Each row of a before or after table is a point. One or more steps were done to the points. Then noise was added and the rows were shuffled. The steps act on how far a point lies along the listed directions, d1 being the first. What was done? A step turns or swaps two directions, mirrors them in a line or flattens them onto one, adds a multiple of one to another, or multiplies one. Angles are multiples of 10 degrees, from the lower direction toward the higher: turns from -170 to 170, lines from 10 to 170 but not 90. Use the fewest steps. Two steps may share a direction if one is a turn and the other turns, adds or multiplies; they go together, in the order done. Otherwise the lowest direction goes first.
(in the rows, 128 means zero)

Directions:
(1): [160 155]
(2): [155  96]
Before (14 x 2):
[[ 95  86]
 [166 117]
 [150  93]
 [115 138]
 [138 150]
 [118 132]
 [135 126]
 [134  80]
 [116 160]
 [111  68]
 [164 148]
 [166  89]
 [112 144]
 [167  99]]
After (14 x 2):
[[129 138]
 [128 174]
 [161 113]
 [134 112]
 [ 76 138]
 [ 71  93]
 [ 95 155]
 [ 97 175]
 [108 173]
 [164 168]
 [ 54 111]
 [141 108]
 [158 138]
 [131 117]]
Steps: multiply d1 by 1.3; multiply d2 by -1

Directions:
(1): [100 135 180 135]
(2): [ 88 155 107 100]
(3): [ 96 107 107 169]
Before (14 x 4):
[[166 158  85  84]
 [108 142 140 146]
 [151 132 186 106]
 [156 100 114 142]
 [124 143 163 126]
 [193 128 137 127]
 [142 128 151 134]
 [132 105 109 159]
 [135 107 124 143]
 [146 149  82 117]
 [135 104 156 134]
 [134 133 159 118]
 [153  94  28 156]
 [141 141  66  85]]
After (14 x 4):
[[114 107 160 153]
 [151 140 131 117]
 [ 51 141  83 153]
 [158 113 123 140]
 [155 103  87 126]
 [ 66 151 121 146]
 [ 34 131 100 136]
 [160 131 109 128]
 [163 100 135 121]
 [149 118 108 126]
 [149 115 151 133]
 [ 46 130 205 170]
 [132 126 169 137]
 [128 109 113 174]]
Steps: turn d1 and d3 by -130 degrees; add 0.5 times d3 to d2

Directions:
(1): [137  77 136 125 180 125]
(2): [113 131 125 118 129  57]
(3): [146 167 140 174 163 119]
(4): [192 134 102 105 125 119]
(5): [145 135 194 104 120 125]
(6): [148  93 138 173  90 116]
Before (14 x 6):
[[108 153 110 104 114 134]
 [151 118 165 146 145 159]
 [131 139 104 130 162 130]
 [109  94 177  72 127 159]
 [142 136 135 126 164 132]
 [133 148 121 144 135 125]
 [180 174 164 139  93 175]
 [129 148 151 110 195 160]
 [101 152 134 137 136 116]
 [121 186 118 110 109 103]
 [198  94  86 141  80 133]
 [115 161 154 135 144 133]
 [ 45 175 124 110 155 139]
 [146 158  83 104 121 110]]
After (14 x 6):
[[ 97 128 137 142 152 105]
 [233  88 118 113 100 171]
 [135 139 134 134 153 115]
 [131 104 100 129 172  82]
 [116 103 121 109 150 118]
 [122 171 116 139 124 160]
 [ 35 130 154 114 179  92]
 [178 112 117  98 151  93]
 [140 156 147 108 147 104]
 [154 143  59 137 178 172]
 [ 99 209 120 102 152 113]
 [ 78 132  94 113  77 162]
 [130 173 125 120 139 116]
 [ 94 153 117 144 158 114]]
Steps: turn d1 and d5 by 150 degrees; add -0.5 times d3 to d6; turn d2 and d6 by 40 degrees; multiply d4 by 1.3

Directions:
(1): [136 166  90 108  88 183 133 126 140]
(2): [114 133 143 121  67  88 167 154 123]
(3): [ 97 130 134 145 161 157 197 131 136]
(4): [ 97 126 118 103 126 103 128  79 186]
Before (14 x 9):
[[124 121 135  96 112  95 136 111 144]
 [120 143 112 112  61 142 160 132 128]
 [108 116 123 123 154 137 103  94 131]
 [136 108 132 152 191 160 122 152 105]
 [ 88 102 157 130 100  66 169 135 128]
 [ 81 102 179 174 190 110 179 182 101]
 [139  62 183 188 243  97 156 132  94]
 [170  88 154 164 216 168  87 147  58]
 [ 98 143 139 114  74  67 175 130 135]
 [123  99 129 122 131 122 100 119 136]
 [139 108 116 136  92 102  97 153 124]
 [135 138 125 133 116  94 125 150 116]
 [113 140 146 101  89  78 151 131 127]
 [139 163 101 108  70 154 155 123 124]]
After (14 x 9):
[[118 122 109 104 102 118  98 112 123]
 [122 135 129 121 138 143 165 105 143]
 [ 91 125 134 142 135 144 187 135 134]
 [129 148 128 146 161 138 137 134 126]
 [190 102 155 133 110 108  58 176  46]
 [151 121 139 125 102  96  93 174  95]
 [105 117 123 135 141 142 172 108 143]
 [ 89 147 124 135 160 152 200 110 149]
 [133 102 104 160 165 156 123 130 141]
 [104 131 159 144  91 101 166 206  75]
 [192 111 158 141  81  84 121 186  71]
 [105 143 133 126 168 146 175 111 142]
 [132 109 118 118 135 147 105 123 141]
 [121 134 115 104 141 149 156 109 159]]
Steps: flatten d1 and d4 onto the line at 70 degrees; swap d2 and d3

Directions:
(1): [138 130  76 109 185  66 124 149 125 131 135 122]
(2): [144  95 175 104 161 125 140 151 160  83  96 155]
Before (11 x 12):
[[150  92 228  90 161 136 134 143 177  72  76 158]
 [166 105 120  74 239  73 142 172 163  83  85 159]
 [145 131 132 102 168  98 145 117 141 135 141 140]
 [138 102 200 137 100 201 140 122 158  80  91 152]
 [104 144 107 139 139 104 116 110 108 143 135 121]
 [156 129  72 112 195  78 141 153 107 130 152 124]
 [139 110 142 113 167 115 137 136 148 106 128 131]
 [120 130  98 101 157 112 110 127 127 113 130 127]
 [123 124 110 120 160  91 124 141 135 113 133 135]
 [ 97 161 122 144 111 151 108 116 123 149 156 120]
 [100 142 134 143  83 140 118 102 111 157 146 111]]
After (11 x 12):
[[119 139  84 109 147 112 105 119 116 127 142 120]
 [150  79 234 119 121 200 151 136 180  47  69 171]
 [138 114 133 115 163 116 136 132 140 116 134 126]
 [155  86 238  86 166 135 136 149 183  63  70 165]
 [102 155 128 139 116 150 110 120 129 141 150 125]
 [101 148  98 144 134 103 112 108 101 148 142 115]
 [142 153  37 133 173  80 130 137  86 160 176 106]
 [104 131 147 135  91 140 122 108 121 143 136 120]
 [153 130  86  92 213  73 134 155 138 117 110 137]
 [118 138  93 129 147  92 120 133 124 129 145 125]
 [142 140 118 109 158  99 142 111 135 149 148 132]]
Steps: add -0.7 times d1 to d2

Directions:
(1): [ 92 127 102 126 117 101 111 102 163  89 117  87 136 190 139 134  73 102]
(2): [141  78 136 175  91 127 110  79 188 154 113 136 155 100 141 101 141 126]
(3): [125 150 154 151 138 158 167 126 137 158 193 125 123 134 156  82  68 131]
Before (13 x 18):
[[158 126 140 113 121 139 135 132 113 153 144 155 116 101 134 110 147 126]
 [176 117 146 132 117 135 127 120  99 143  82 170 132  70  82 126 214 141]
 [134 148 118  89 134 123 121 141 112 109 142 108 124 157 113 141 104 131]
 [129  96 128 131 113 131 119 129 102 144 110 139 129 110 114 121 159 141]
 [161 102 170 143 119 151 130 126 101 207 132 162 122  55 102 112 206 158]
 [113 181 129  81 165 135 146 166  74 102 135 131  95 137 116 147 144 134]
 [163  93 158 139 133 161 138 166  84 170 108 201 117  38 124 118 199 170]
 [110  78 133 126 103  95  77  63 141 100  74 108 139 137 111 153 151 112]
 [ 98 172 128  92 170 126 141 158 112 117 174 101  91 171 137 156  73 115]
 [141 104 127 161 102 131 112 136 146 153  98 168 132  47 112 109 184 141]
 [101  83 125 163  78 108 121  40 226 139  86 119 154 127 153 109 125 104]
 [150 115 137 133 126 151 132 118 133 152 132 151 123  89 128 109 163 131]
 [109  89 127 193 105  98 112  83 195 139 123 119 165 112 145  98 132 103]]
After (13 x 18):
[[ 90  70  84 121  99  79  70 105 158  65  34 114 143 166 129 164 127 113]
 [136 118 108  94 111 105 105 119 125 109 105 127 122 142 126 142 141 107]
 [128 109 106 116 116 119 102 107 146 110  94 126 129 128 119 139 158 113]
 [121 101 109 145  89  93  98  59 174  90  66 103 152 163 107 125 122  97]
 [111  92 117 138 103 117 112 108 129 128 107 117 137 144 124 119 124 126]
 [128  86 182 170 107 146 126  58 153 167 152 130 139 103 143  86 112 129]
 [102  82 101 117  94  76  66  86 150 112  53  93 141 154  96 167 166 109]
 [ 85 173 120 100 149 123 142 132 122  87 142  98 108 184 139 129  83 111]
 [112 177 140  91 178 140 151 173  92 135 183 119  86 145 130 151  94 128]
 [140 152 132 104 133 139 135 138 116 130 165 114 124 147 123 120  90 136]
 [150  99 162 158 102 150 155  88 163 193 112 178 134  43 137 100 200 143]
 [109  94  96 156  85  95  85 107 180 108  66 130 143 103 116 126 148 113]
 [143  98 144 179 123 121 124 124 144 164 123 160 151  54 125 110 199 128]]
Steps: turn d2 and d3 by 40 degrees; turn d1 and d3 by 130 degrees
